Each point is reached from the start by the listed moves, each made once or not at all, plus a little noise. Is the number of moves made odd or even? Then give how often each move was made.
In the rows, zero is written as 128.

Moves:
(1): [177 138 133 120]
(2): [122 173 127 134]
Start: [142 140 113 126]
Points:
[186 195 117 123] -> even (1, 1)
[140 142 113 126] -> even (0, 0)

Moves:
(1): [169 133 132 128 127 129 119 127 134 126]
(2): [119 178 123 131 133 133 125 124 140 133]
(3): [120 131 183 133 134 134 121 128 120 126]
(4): [126 125 127 190 129 130 128 131 138 120]
(5): [131 124 121 125 178 127 127 124 132 135]
(6): [127 125 125 125 130 176 133 133 123 129]
(7): [133 130 133 130 125 124 163 128 129 127]
(8): [127 132 130 126 129 121 132 182 136 132]
Start: [147 117 130 147 141 147 150 125 106 118]
Points:
[194 120 130 141 189 183 183 180 121 128] -> odd (1, 0, 0, 0, 1, 1, 1, 1)
[151 114 133 209 139 144 187 126 118 108] -> even (0, 0, 0, 1, 0, 0, 1, 0)
[191 116 128 146 187 191 179 125 110 124] -> even (1, 0, 0, 0, 1, 1, 1, 0)
[147 113 133 207 139 194 190 131 110 110] -> odd (0, 0, 0, 1, 0, 1, 1, 0)
[137 167 178 155 199 156 176 114 115 128] -> even (0, 1, 1, 0, 1, 0, 1, 0)

Moves:
(1): [181 109 119 122 121 128 123 127 131 133 123 138 137 141 143]
(2): [145 188 120 131 121 136 134 148 124 120 153 132 135 115 123]
(3): [140 134 167 136 123 125 115 119 131 140 120 123 128 131 128]
(4): [129 130 120 185 118 144 128 129 130 138 127 140 136 121 117]
(5): [133 131 130 137 192 126 134 114 114 123 136 130 124 137 133]
(6): [126 129 130 116 133 192 122 136 128 148 136 127 125 138 125]
(7): [132 125 145 126 130 131 177 124 147 131 135 133 135 113 124]
(8): [127 113 136 134 132 123 127 167 133 125 135 119 134 131 130]
(9): [128 134 122 130 140 128 117 123 171 124 119 127 127 127 127]
(10): [127 133 115 120 133 116 125 137 126 176 130 133 129 121 110]
(11): [130 122 128 132 119 127 119 120 134 133 171 131 124 128 120]
(12): [120 128 135 122 132 130 122 134 130 126 127 177 134 135 130]
Start: [127 114 168 138 133 119 128 116 114 140 123 129 164 116 117]
Points:
[194 110 211 190 200 195 139  96 171 181 120 196 185 136 120] -> even (1, 0, 1, 1, 1, 1, 1, 0, 1, 0, 0, 1)
[205 150 206 203 163 135 161 107 132 166 190 206 198 113 110] -> even (1, 1, 1, 1, 1, 0, 1, 0, 0, 0, 1, 1)
[147 170 160 195 202 192 169 169 165 204 168 146 188 100  90] -> even (0, 1, 0, 1, 1, 1, 1, 1, 1, 1, 0, 0)
[144 117 211 167 210 109 104 128 150 140 118 115 168 126 119] -> even (0, 0, 1, 0, 1, 0, 0, 1, 1, 0, 0, 0)

Moves:
(1): [155 134 120 126 120 127 119 119 122 130 130 123 134 133 127 134 129 139
 120 112 111 123 142 132 129 127]
(2): [126 166 127 137 121 137 125 129 134 129 121 118 122 134 134 118 134 122
 155 133 121 134 120 130 143 121]
(3): [140 136 168 127 129 141 117 120 105 121 117 107 148 122 139 150 123 134
 117 133 133 126 129 114 126 128]
(4): [126 124 129 166 134 130 129 136 128 133 131 119 136 131 132 129 134 115
 112 125 126 136 139 127 125 129]
(5): [122 135 127 122 163 130 119 120 126 128 115 139 121 141 131 136 120 145
 134 110 124 139 124 132 126 141]
(6): [132 119 120 138 126 170 134 118 127 118 129 121 124 120 124 119 128 133
 121 118 125 124 135 136 133 129]
(7): [135 138 133 126 128 119 158 121 129 110 113 132 132 129 115 130 134 118
 138 126 130 127 133 130 112 130]
(8): [128 118 129 120 135 136 123 157 125 122 108 127 132 132 126 117 131 133
 138 129 128 119 134 128 133 124]
(9): [147 124 129 123 131 136 134 135 149 133 128 127 136 136 136 137 135 121
 120 136 119 124 126 119 123 125]
(10): [124 131 138 128 125 126 136 131 117 157 126 138 123 121 133 116 126 135
 132 133 130 130 129 136 125 141]
(11): [131 135 119 124 127 128 141 146 134 111 153 129 134 115 116 114 124 120
 133 103 111 148 126 103 136 142]
(12): [134 129 145 137 110 133 119 124 130 106 122 157 117 122 112 137 137 133
 119 133 109 134 108 137 136 129]
(13): [136 131 127 117 131 130 137 120 119 128 131 142 153 134 131 125 124 130
 136 126 132 131 135 124 135 110]
(14): [120 130 131 138 114 141 130 137 116 137 130 128 124 166 130 137 122 117
 121 128 129 126 128 120 121 118]
(15): [127 129 123 125 131 138 129 133 118 114 132 133 108 122 171 131 130 109
 136 123 119 136 130 140 131 116]
(16): [121 141 116 131 124 124 135 131 122 140 129 130 133 116 139 154 130 131
 120 119 136 122 129 125 138 137]
(17): [125 105 130 140 124 129 124 131 115 123 133 129 117 130 123 137 173 134
 130 127 124 126 112 117 115 136]
(18): [121 118 134 133 108 126 134 119 142 114 129 119 138 143 151 131 132 161
 140 128 123 142 128 142 121 127]
(19): [133 114 131 134 125 135 121 123 132 134 125 133 122 116 118 141 120 119
 155 121 122 128 127 131 126 126]
(20): [132 129 121 133 138 135 132 128 118 125 137 126 125 134 128 135 115 136
 135 151 130 119 139 123 134 128]
(21): [151 141 132 143 136 130 111 123 122 126 131 129 118 138 149 134 126 143
 142 124 176 139 134 138 126 153]
(22): [143 119 118 132 119 131 134 128 132 140 110 112 119 133 122 123 119 122
 133 148 142 164 130 124 124 120]
(23): [114 134 119 119 129 131 116 122 144 120 126 129 134 126 128 137 135 119
 125 132 126 137 173 134 113 142]
(24): [134 129 134 115 129 125 137 134 123 126 134 116 130 131 112 138 143 117
 126 131 136 136 122 166 137 137]
Start: [137 148 136 150 119 128 117 116 114 123 109 151 149 128 124 125  99 123
 143 136 128 131 106 119 125 113]
Points:
[129 144 135 206 117 182 109 151 116  87  83 168 100 132 159 135 140 130
 225 137  71 233 137 128 122 142] -> even (0, 1, 0, 1, 1, 0, 0, 1, 0, 1, 1, 1, 0, 0, 1, 0, 1, 1, 1, 1, 0, 1, 1, 0)
[223 135 180 193 136 196 102 137  68 148  75 110 142 205 209 190  85 150
 183 153 156 199 142 172 113 134] -> odd (1, 0, 1, 1, 1, 0, 0, 1, 1, 1, 0, 0, 0, 1, 1, 0, 0, 1, 1, 1, 1, 1, 0, 1)
[198 169 123 194 116 206  91  96 114 136 117 145 124 133 147 154 138 146
 201 141 137 137 160 138 111 167] -> even (1, 1, 0, 0, 0, 1, 0, 0, 1, 1, 0, 0, 0, 0, 0, 0, 1, 0, 1, 1, 1, 0, 1, 0)
[216 145 162 165 126 201  93  72  87  93  77 102 123 143 192 179  93 165
 189 101 161 209 129 192 123 141] -> even (1, 0, 1, 0, 1, 1, 0, 0, 0, 0, 0, 0, 0, 0, 1, 0, 0, 1, 1, 0, 1, 1, 0, 1)
[186 151 127 202 136 205 154 134 102  62  85 131 135 150 158 130 154 121
 249  91 146 241 117 166 128 136] -> odd (0, 1, 0, 1, 1, 1, 1, 1, 0, 0, 1, 0, 1, 0, 1, 0, 1, 1, 1, 0, 1, 1, 0, 1)
[128 144 154 183  92 152 142 141 118  63  91 150 165 193 105 163 130 118
 141 167 112 156 151 180 104 129] -> odd (0, 0, 0, 1, 0, 0, 1, 1, 0, 0, 0, 1, 0, 1, 0, 0, 0, 1, 0, 1, 0, 0, 1, 1)
[230 189 153 193 159 217 133 119  84  93  72 184 132 150 154 154 119 120
 214 117 115 162 139 204 150 128] -> even (1, 1, 0, 1, 1, 1, 1, 1, 1, 1, 0, 1, 1, 0, 1, 0, 0, 0, 1, 1, 1, 0, 0, 1)
[120 179 163 150 135 189  80 140  67 108  76 130 129 161 171 212 148  97
 191 115 112 155 127 148 122 128] -> odd (0, 1, 1, 0, 1, 0, 0, 1, 0, 0, 0, 0, 0, 1, 1, 1, 1, 0, 1, 0, 0, 0, 1, 1)
[168 132 159 215  67 189 155 107  90  99 101 100 175 161 128 142 143 131
 129 120 104 203 177  99  64 145] -> even (1, 0, 1, 1, 0, 1, 1, 0, 0, 1, 1, 0, 0, 1, 0, 0, 1, 1, 0, 0, 0, 1, 1, 0)
[144 122 166 199  86 208 115 146 123  59 107 140 189 115 140 177 177 148
 111 109  79 163 137  89 112 152] -> odd (0, 0, 1, 1, 0, 1, 0, 1, 1, 0, 1, 1, 0, 0, 0, 1, 1, 1, 0, 0, 0, 0, 1, 0)
[242 151 194 214  76 184  91  99  89  89  89 128 154 156 192 199 166 134
 186 149 132 220  97 166 132 104] -> even (1, 1, 1, 1, 0, 0, 0, 0, 1, 0, 0, 1, 1, 0, 1, 0, 1, 1, 1, 0, 1, 1, 0, 1)
